Each row is a point. The last column is the point's height on a tilted bowl or saddle (a function of degree 2), plus a little noise. Along how many of its main directions does it bend up, bend down or stay straight?

Points (15 x 4):
95,10,-7,95
25,-61,-48,50
-74,-12,-7,0
5,55,19,1
15,46,40,-2
-12,43,30,-8
-17,-34,-21,9
15,-15,12,16
20,22,37,1
16,-22,18,21
5,-41,-40,18
-29,-30,-55,-21
3,-35,-19,20
13,-4,-14,9
59,-49,-6,80
Directions: 2 up, 1 down, 0 straight

Points, 17 rows:
5,-26,-24,-6
62,-40,-8,-4
-19,-82,44,-50
55,-4,6,2
4,12,4,-4
-28,1,76,-49
29,4,17,2
-6,-9,12,-3
-75,12,-3,-57
40,-11,-22,0
-12,-20,37,-12
-21,20,4,-17
26,-88,35,-38
-38,-84,24,-56
21,-46,17,-4
-9,95,49,-95
41,-21,65,-21
Directions: 0 up, 3 down, 0 straight

Points (27 x 5):
-21,6,-21,-43,-21
8,56,3,40,-71
-6,9,10,-5,-15
27,23,52,20,-30
54,5,-19,36,-31
63,11,48,20,-13
-30,-15,15,16,-5
5,-9,-12,39,-35
43,45,-6,-61,-31
20,8,-1,-2,-12
32,-21,-5,6,2
13,-8,-24,46,-43
5,-3,12,83,-95
-14,6,-19,-8,-7
49,28,-3,-9,-12
56,28,-48,41,-33
-13,-22,18,76,-60
-29,-56,4,7,-19
-20,-17,10,-6,-9
-37,17,95,3,46
-31,-11,-28,-4,-4
49,16,-25,-16,14
20,-47,-49,8,1
-18,54,-14,-2,-17
-65,27,11,11,24
-12,19,-22,13,-11
-27,-20,24,-50,-38
Directions: 2 up, 2 down, 0 straight

Points:
7,-35,-3,33,-38
-45,-32,67,-6,-4
-13,-32,6,64,-55
38,-49,-2,15,-48
-6,-29,48,45,-40
1,-21,-8,29,-32
-39,20,17,42,-26
-24,7,-1,14,-17
-33,-36,-24,-5,-4
-31,-38,-43,18,-17
-23,13,60,4,-12
57,-26,-38,16,-48
51,-53,3,-17,-41
41,-14,20,29,-51
12,39,63,1,-20
-14,4,54,-7,-13
-10,-47,76,10,-27
21,-16,-18,-19,-14
34,39,12,95,-95
-1,0,38,-29,-12
-58,21,24,32,-18
-43,-35,29,-24,-1
0,42,-57,4,-27
-22,-67,-3,-11,-8
34,81,63,-28,-28
Directions: 0 up, 2 down, 2 straight

Points (47 x 7):
25,14,17,20,-28,8,23
45,-74,19,26,7,-33,52
21,12,-43,-22,9,-24,39
5,-29,34,-11,38,48,61
14,0,-16,21,16,-6,6
11,-5,24,38,4,39,35
1,44,19,64,-40,16,47
-13,-9,-20,12,4,11,11
0,-53,14,-10,42,-46,38
-11,-7,-13,29,-10,-18,4
-6,14,-29,0,-28,5,25
3,-9,-2,46,-10,-11,6
-11,-49,4,13,-11,32,43
-2,-41,14,-10,-14,-1,21
-6,24,-2,-4,-16,-8,12
14,-50,31,5,16,8,33
33,-38,-3,-34,0,13,51
25,-19,-39,12,-1,6,28
56,-2,-56,1,5,3,57
-13,52,5,-2,-8,-12,23
-25,21,-22,-30,4,0,32
28,26,6,-21,-10,-5,30
10,2,-21,-3,-9,-14,16
-39,6,25,-25,-70,-40,34
8,32,-39,3,54,-19,20
-32,-60,-38,2,39,-21,52
9,-12,40,-11,-17,7,17
-12,-24,24,-7,20,-57,19
-8,-3,-48,35,31,-1,2
4,-8,-6,18,-34,-44,15
-62,18,13,18,15,21,31
21,-4,34,-12,18,-22,17
1,73,35,-25,-35,-25,58
-12,31,-12,-67,3,15,73
40,29,-19,3,30,-40,36
7,-23,7,3,-62,-19,27
-42,-23,3,-24,-11,-29,27
3,-69,35,34,48,51,95
1,5,43,-32,-9,15,29
-21,17,-2,-6,-2,8,15
-21,23,36,-5,-58,28,44
-11,28,-2,6,-8,-9,9
-3,-30,38,-31,-18,-17,15
-43,26,-1,5,95,41,59
-46,35,-29,16,-13,-44,30
-23,34,5,-58,-16,50,84
7,-34,31,-43,-20,-15,24
Directions: 5 up, 0 down, 1 straight

Points:
6,7,16,-32,-1,-41,18
12,-37,11,-6,-12,-30,18
-95,-10,-6,-14,6,43,37
-35,-44,-73,10,-72,-3,92
7,20,-41,-29,52,-25,16
-9,-8,29,-10,13,6,8
-52,-15,-47,-34,-67,12,62
4,2,-19,-76,-37,35,22
39,-7,-17,11,-19,18,18
-48,-6,35,56,-14,38,62
-10,13,49,-30,-54,-74,60
-20,32,-13,40,23,7,42
41,12,-3,-13,20,24,8
34,14,19,-12,-19,-23,18
16,51,-9,-35,15,11,12
13,18,-18,-18,38,-7,5
-12,-15,-5,16,-29,-21,28
-11,13,25,-33,55,4,17
57,35,-2,-40,-19,55,26
-12,45,-4,-21,-1,-9,16
7,-69,39,-5,-18,87,48
9,5,-14,44,-23,-6,41
8,-24,-22,-22,-7,38,-3
-3,-24,68,14,60,-9,56
5,36,-42,-64,-25,-35,33
-8,36,71,-36,30,4,48
-70,-28,13,-12,-51,-8,49
-39,5,95,-9,-17,16,62
-17,-65,72,75,11,-17,93
-8,38,-17,74,14,9,81
-71,-12,75,14,-59,-10,85
-28,34,-4,9,9,-31,38
-2,-60,7,43,-55,28,53
-47,-57,0,-6,25,17,-3
30,-50,-22,-12,-70,7,47
-21,23,11,13,3,82,32
3,-29,14,-40,19,20,-4
-8,-29,-6,10,29,5,-2
-24,18,9,-11,45,0,13
Directions: 5 up, 0 down, 1 straight

Points (47 x 7):
2,13,-36,6,31,34,9
-19,8,-30,-5,-30,12,29
21,66,6,19,43,-55,9
2,-13,-12,-1,29,7,-5
42,44,-13,-24,15,-35,17
-36,9,-10,-7,1,-47,30
-31,62,-19,24,-30,23,38
-23,-2,25,-18,-32,-5,40
-2,-37,26,19,-8,34,12
25,-12,-73,-22,-6,11,14
-15,-4,11,-15,-41,7,36
-25,-48,-69,19,8,-37,29
3,-6,-10,-30,-10,30,14
-22,32,4,8,24,35,25
17,-39,-48,-24,-37,45,11
12,67,-17,12,-46,45,25
2,16,-10,72,-11,13,10
-2,24,18,-34,26,7,23
-7,-3,24,40,-65,-44,54
-44,-17,0,13,-9,12,29
80,-29,-43,-26,-5,-5,-11
-25,25,-8,35,-36,13,31
56,26,27,-36,16,-10,4
-17,-83,-32,41,21,-9,1
21,33,-14,54,12,0,-2
25,75,-40,62,-37,-15,40
42,-19,-27,-49,-71,-19,58
-33,-9,46,-52,18,3,53
-35,-50,-10,35,19,38,19
-34,30,31,-29,4,-16,42
-17,-7,-4,-5,13,47,18
-39,9,-43,10,-4,-20,32
-3,5,-27,-54,6,43,24
21,-28,19,-1,3,-45,-1
-35,-24,-55,-6,-5,55,28
-29,-23,-8,25,16,7,9
13,-17,36,26,-16,21,4
-28,-8,-30,-62,24,83,48
-21,29,-31,33,-7,-3,24
6,2,-22,-24,20,12,5
-21,45,-5,13,50,46,37
3,41,59,4,-7,11,24
17,36,26,16,-7,13,4
-16,-61,-15,5,-3,-49,18
-39,-9,-6,-10,25,25,23
25,12,27,10,9,-13,-8
-2,64,-21,55,-95,-50,95
Directions: 3 up, 0 down, 3 straight
